Rows are points. To make a cloud, some directions were put in groups of two or more. Within a group, all points are equally far from the middle, so they leave a hole (a ring in 2 directions, a hollow ball in 3). The other directions are filled evenly. Then the cloud was stretched, turned, moved and blurred a little. How many holes are there, and how many directions does each take, smallest first?
In the rows, zero is written as 128.

Cloud (19 x 3)
[[ 96 131 174]
 [115  93 140]
 [114 168  88]
 [186  97 132]
 [142 107 205]
 [111 125  93]
 [ 86  53 105]
 [ 78  57 111]
 [130  87  93]
 [139 143 119]
 [166  66 139]
 [132 104 105]
 [141 118  79]
 [118  81 152]
 [ 98 125  74]
 [ 82 110 131]
 [119  87 164]
 [159  87 151]
 [150  55  94]]
Holes: 0

Cloud (48 x 6)
[[172 125 104 152 173 116]
 [135 121  89 196 160 108]
 [142 187  98 125 171 136]
 [149 143 105 122  91 127]
 [ 77 113 157 119 137  85]
 [ 87  93  43 140 171 110]
 [ 96 162 165 132 136  84]
 [120 141 129 216 174  88]
 [ 91 109 171 160  89  61]
 [ 89 107 113 107 129  58]
 [ 91 128 102 106 109 178]
 [145  63 139  80 124 132]
 [ 80 142 109 112 176 148]
 [182 128 106 107 182 118]
 [106 116 116  99 173 200]
 [156 102  65 133 182 128]
 [141 104  84 158 160 105]
 [158 100  73  93 115  96]
 [ 79 136 145 117 153 157]
 [ 61 107 150  84  84  93]
 [152 147 169 123 151 146]
 [105 188  67 129 145 132]
 [119 209 106 175  76 123]
 [ 87  66 128 153 145 119]
 [ 94 102 117 203 131 118]
 [142  66 160 126 148 158]
 [ 88 195  95 176  95  70]
 [ 58  98 103 113 157 124]
 [134  60  98  72 100 128]
 [147 143  88 214  92 111]
 [106 112  73 175 135  93]
 [139 178 132 102 171 116]
 [102 137  97  97 162 176]
 [ 75 139 191 123  69 119]
 [105 149  91 161 128  48]
 [ 74 140  94 105 142 145]
 [156 154  84 171  90 127]
 [ 95 175 106 169 139  70]
 [168 122 156 110 165 136]
 [ 56 110 173 150 110 116]
 [113 148 140  92 134 134]
 [ 66 142 176 166 118 133]
 [135 116  91 152  98  55]
 [146  84 123 125 142 146]
 [ 94 151  90 146 212  99]
 [102 160 133 145 142  52]
 [120 111 122  78 171 183]
 [106 115 185  82 159 164]]
Holes: 1 (2)

Cloud (71 x 8)
[[173 100 161 105 160 144 121 224]
 [ 20 129 143 115 108 129  76 136]
 [144 146 161 123 159 122 136  90]
 [187 134 155 100 172 144 165 143]
 [141  81 173  58 106 142 152 134]
 [116 135 121 113  91  49 159 158]
 [100 119 206 122 111 173 103 153]
 [168 122  88  76  91  94 158 158]
 [127 142  64  78 162 142 124 144]
 [ 85 100  92  60  91 107 102 176]
 [ 86 155 130  45 112 109 132 126]
 [119 142 160  65 157 105 155 154]
 [ 98 167 140 103 146 126  90 146]
 [118 143 166 174 131 113  98 158]
 [ 22 123 148 134 140 132  74 122]
 [113  92 144  71  75 143 105 135]
 [113 103  83  65  91  85  94 172]
 [145 134 138  83 146 130 114 158]
 [166 137 117 163  69 211 163 148]
 [150  75 194 110 137 155 186 160]
 [ 79 136  74  67 109 144 138 162]
 [151 134 192  88 111 147  96 146]
 [165  96 105 135 132 119  91 209]
 [101 146 112 144 127 100 150 137]
 [106  43 107 121 161 124 114 146]
 [148 187 158 104 155 110  69 164]
 [149 121 116 121  49  95 107 171]
 [ 87 142 137  34 118 119 110 194]
 [ 49 116 134 109  81 127  69 142]
 [ 57 107 142 162 107 177 115 104]
 [119 158 124  92 176 162 135 191]
 [ 68 100 114 126 130 113  96 120]
 [159 142 194  98 135 102 160 139]
 [128  94 102 136 128 187 116 138]
 [130 108 101 165 125 205 134 127]
 [153 152 124 178 163 152 123 185]
 [136 114 106 144   9 168 183 165]
 [158 144 179  73 123  58 163 149]
 [123 113 134 135 104 206 160 142]
 [170 124 129 122 118 200  65 174]
 [ 78 141 179  79 109 177 168  95]
 [122  90 174 147 116 158  76 166]
 [141 156 159  97  75  72 181 152]
 [ 83 134 151 146 112 103 124 146]
 [104 125 117 151 157 192 104 182]
 [169  71 169 126 141 108 180 139]
 [139 114  44  95  86 135 100 129]
 [ 48 108 133 122  92 120 101  89]
 [ 62 150 162 101  77 138 166  88]
 [117 164  98  50 146 139 146 165]
 [157 149 161  72  91 150 133 131]
 [153 191  86 144 141 171 125 222]
 [128 102 175  93 134 164 144 174]
 [102 120 102 107 122 134 126 208]
 [134 132 103  53 107  92 118 145]
 [ 89 139  97 127 133  30  84 136]
 [146 116 116  46  99 144  81 168]
 [ 75 116 123  88  93 112 115 120]
 [154 119 110 101 120  92 180 118]
 [187 105 118 191 129 181 168 128]
 [109 157 140 154 123 150 142 168]
 [108  58 173 151 102 132 121  91]
 [127 135 100  85  83 139  95 131]
 [115 186 129  68 120 156 149 126]
 [ 85 120  79  84 108 116 135 136]
 [ 93 145 140  94  46 153 169 106]
 [153 135  94  95  92 122 132 199]
 [ 94  67 221  75 142 100 147  82]
 [142 126 191 128 135  89 114 121]
 [115 173 109  98 132 108 133 175]
 [158 113 137 158 132 176 172 144]]
Holes: 0
